Every row gives one point. Each copy is the shape, with its points in the same order, turned, moved and blurred by noise. Some copies are also mirrored. Which?

Shape, 6 rows:
2, -44, 24
0, 59, 41
31, -45, -63
-22, -23, -15
-14, 15, -44
5, 18, 56
Copy 1 (6 x 3):
-16, -51, 18
63, 17, -30
-49, 10, 83
-27, -6, 11
-28, 45, 6
41, -40, -15
Copy 1 is: mirrored
Copy 2:
-46, -32, 18
-24, 66, 35
-16, -41, -69
0, -24, 3
22, 7, -24
-50, 32, 43
Copy 2 is: mirrored
Copy 3, 6 rows:
-29, -12, -12
57, 41, -13
6, -95, 8
-4, -25, 35
43, -36, 39
15, 31, -25
Copy 3 is: mirrored
Copy 4:
29, -42, 20
-15, 43, 61
3, -32, -68
-18, -40, 7
-48, -8, -14
15, 14, 62
Copy 4 is: only turned

Shape (9 x 6):
-49, 52, 24, -9, 58, -10
11, 8, -15, -95, 34, 13
-15, 30, -21, 12, -32, -51
-12, 49, 40, 12, 21, 31
20, 7, 41, -7, -18, -65
-8, -41, -17, -11, -42, -60
25, -25, -35, -71, 39, 37
-29, 12, 41, 31, 24, 0
-7, -23, 20, -25, -62, -25
Copy 1:
-2, -48, -40, 8, 11, 67
79, -33, 33, -40, 7, 23
3, 21, -58, -7, -41, -8
-11, 14, -7, 19, 24, 67
24, 2, -6, 43, -72, 2
1, 0, -7, -18, -73, -52
60, -25, 50, -43, 36, -17
-40, -12, -6, 29, 2, 34
0, 28, 18, -22, -74, -6
Copy 1 is: mirrored
Copy 2 (9 x 6):
-35, 43, 41, 17, -3, -81
24, 21, 3, -79, 36, -73
55, 4, 48, 35, -30, -25
-28, 60, 46, 19, 16, -25
33, -37, 68, 30, 40, -41
54, -60, 29, 2, -14, -17
10, 8, -39, -68, 38, -37
-41, 15, 41, 36, 1, -24
34, -40, 64, -15, 1, 13
Copy 2 is: only turned
Copy 3 (9 x 6):
-12, -1, 19, -14, 87, -6
26, 5, 20, -91, -4, -18
9, -27, -12, 42, 9, -59
-35, 40, 33, 12, 46, 3
-42, -53, 12, 17, -17, -24
5, -54, -45, 19, -36, -18
40, 24, 16, -64, -28, 17
-35, 5, 2, 28, 40, 22
-41, -21, -37, 1, -46, -29
Copy 3 is: only turned

Shape, 13 rows:
-30, -25, -18, 8, -51, 10, -8, -38
10, -1, -27, -1, 60, -30, -31, -34
-8, -52, 25, 39, 13, -15, 22, 9
31, 24, 28, -14, 13, 27, -48, 16
-22, 27, 51, 13, -41, -4, 7, 7
-34, -1, 35, -40, 48, -12, -22, -47
-47, 6, -1, -58, -39, 29, 45, 17
12, -28, -3, 54, 49, 1, 69, -40
6, 14, -30, 33, 18, 27, 46, 41
-54, -4, -5, -51, 5, 2, -1, 13
-44, -33, 6, 9, 15, 1, 59, -41
-14, 36, 29, -4, -39, 88, 27, -16
49, 14, 0, -45, -7, -6, -37, 29
Copy 1, 13 rows:
38, -16, -5, 48, 11, 7, -14, -30
-15, 3, -26, -43, 66, 42, -25, -4
13, -69, -31, -13, 22, -15, 18, 15
-1, 4, 35, -51, -17, 14, -39, 22
0, -28, -22, 1, -53, -27, -32, -11
-15, -26, -12, -58, 13, 43, -16, -64
-37, -11, 18, 45, -51, 17, 29, -32
27, -24, -89, -23, 24, 26, 49, 25
-25, -12, -31, 15, -13, 28, 20, 67
-48, -30, 18, 12, -7, 33, -1, -36
6, -43, -58, 9, 5, 30, 44, -32
37, 6, 2, 16, -91, 39, 3, -1
-28, 30, 47, -33, 9, -17, -22, 16
Copy 1 is: mirrored
Copy 2, 13 rows:
-14, -24, -6, -44, -70, 35, 5, 37
39, -2, -16, -10, 11, 24, -44, -26
-34, -35, 33, 4, -20, -22, 11, -11
12, 61, 25, 25, -13, -1, -23, 32
-33, 44, 42, -3, -37, 26, 48, 25
-3, 15, 45, -17, -10, 62, -53, -27
-53, 46, 35, -95, -50, 6, -15, 37
-64, -27, -34, -1, -13, -21, -3, -61
-50, 27, -28, -27, 14, -42, 6, 14
-14, 21, 49, -79, -14, 21, -34, 27
-59, -24, 13, -44, -41, 15, -13, -34
-84, 72, 3, -6, -67, 19, -13, 47
55, 64, 22, -19, -24, -21, -16, 24
Copy 2 is: mirrored

Shape, 14 rows:
-60, 48, -10, 4, -35, 20, -21, 24, -28, -23, 18
-50, 1, -3, 31, 14, 36, -50, 2, 50, -17, -21
-21, 40, 36, 52, -21, 64, -54, -2, -9, -18, 18
-18, 27, -1, 40, -37, 27, -23, 35, -2, -20, 23
35, 4, -42, -9, 17, -37, -14, -26, 28, 58, 22
-27, 30, 37, -59, -2, -13, -3, 13, -19, 10, 40
-40, 7, 25, 15, -41, 41, -6, -14, 57, 24, -50
-60, 26, -8, -29, -25, 30, -1, -23, -41, 27, 60
40, -26, -34, -37, 71, 1, 33, 4, -2, 21, 15
2, -55, -9, 25, 1, 17, -64, -14, 65, 2, -13
-25, 31, 5, 3, -22, -2, 0, -41, -16, -36, 24
-1, 36, -14, -12, -3, 46, -45, -14, 73, -1, -31
48, -29, -46, -43, 28, -33, -30, -34, -21, 55, -28
48, -20, -41, -75, 0, 1, 8, -11, 2, 20, 22
Copy 1 (14 x 11):
-56, -4, -55, 12, -29, -18, -23, -21, 24, -33, 17
25, -72, -61, 6, 15, -13, -9, -20, 42, -41, -7
-1, -40, -68, 25, 28, -15, -39, 9, -2, -36, 52
-27, -14, -43, 47, 3, 6, -40, -11, 19, -10, 11
55, 27, -22, -15, 26, 6, 12, -75, -35, -4, -52
-33, 31, 4, -62, 10, -4, -12, -19, 10, -32, 13
17, -78, -39, -19, 14, -37, -9, -30, 23, 40, 16
-65, 0, -29, -33, -15, 7, 8, -48, -33, -38, 32
28, 38, -10, -27, 36, 43, 77, -10, 0, -24, -56
55, -89, -33, -1, 38, -2, -16, -21, -8, -27, -54
1, 3, -8, 4, -41, -25, -3, -13, -16, -36, 24
55, -43, -84, -30, -2, 4, -14, -24, 27, 11, -10
40, 28, -43, -53, 28, -28, 35, -18, -61, -2, -92
13, 27, -15, -57, -4, 46, 31, -13, -41, 8, -55
Copy 1 is: mirrored
Copy 2, 14 rows:
-30, 90, 13, 11, -9, 1, 7, -10, -15, -10, -25
-20, 21, 12, 6, -29, 2, -27, 47, 38, 23, -49
-3, 44, 30, 15, 19, 52, -42, 2, 15, -24, -44
-31, 45, 13, 31, 2, 33, 1, 5, 0, -26, -7
5, -13, -74, -23, -21, -2, -24, -12, -8, 53, 44
-14, 69, 26, 4, 19, -33, -30, -33, -23, 47, 43
13, -5, 45, 4, -35, 24, 9, 19, -5, 59, -53
-48, 72, 4, -6, -10, -9, -39, -69, -48, 20, -8
-46, -34, -40, -41, 37, -62, -16, -5, 5, 35, 46
-14, -35, 17, -28, -61, 22, -42, 49, 38, 14, 4
0, 48, 8, 15, -24, -20, -19, -56, 15, -4, -10
-1, 26, 1, -42, -9, 34, 4, 24, 51, 62, -22
30, -26, -55, -95, -18, -41, -24, -4, -28, 24, 42
-33, -9, -17, -69, 0, -23, 1, -36, -1, 38, 64
Copy 2 is: only turned
Copy 3:
-74, -23, 29, -12, -25, 10, -59, 1, -23, 15, 12
-34, -36, 33, 31, 6, 4, -38, 40, 35, 56, -14
-30, -33, 38, 26, -62, 21, -42, 7, -32, 74, 2
-35, -22, 41, -1, -12, 23, -34, 26, -47, 36, 14
53, 10, -49, 8, 46, 13, -12, -32, 20, 14, 2
-10, 19, 3, -51, -42, -37, -40, -10, 2, -7, 7
-45, -38, 22, -18, 13, -11, 23, 33, 28, 84, -25
-42, -31, -24, -37, -51, 5, -30, -28, 8, -6, 41
48, -5, -34, 28, 7, 6, 20, 2, 9, -68, -20
31, -57, 3, 55, 44, -28, -15, 33, 26, 56, -21
-32, -5, 55, 4, -20, -3, -19, -45, 4, 20, 25
2, -54, 32, -14, 29, 29, -25, 8, 44, 59, -54
28, -2, -78, 29, 44, -28, -12, -56, 8, -4, -41
39, -30, -30, -35, 30, -20, -5, -42, -9, -33, -16
Copy 3 is: mirrored
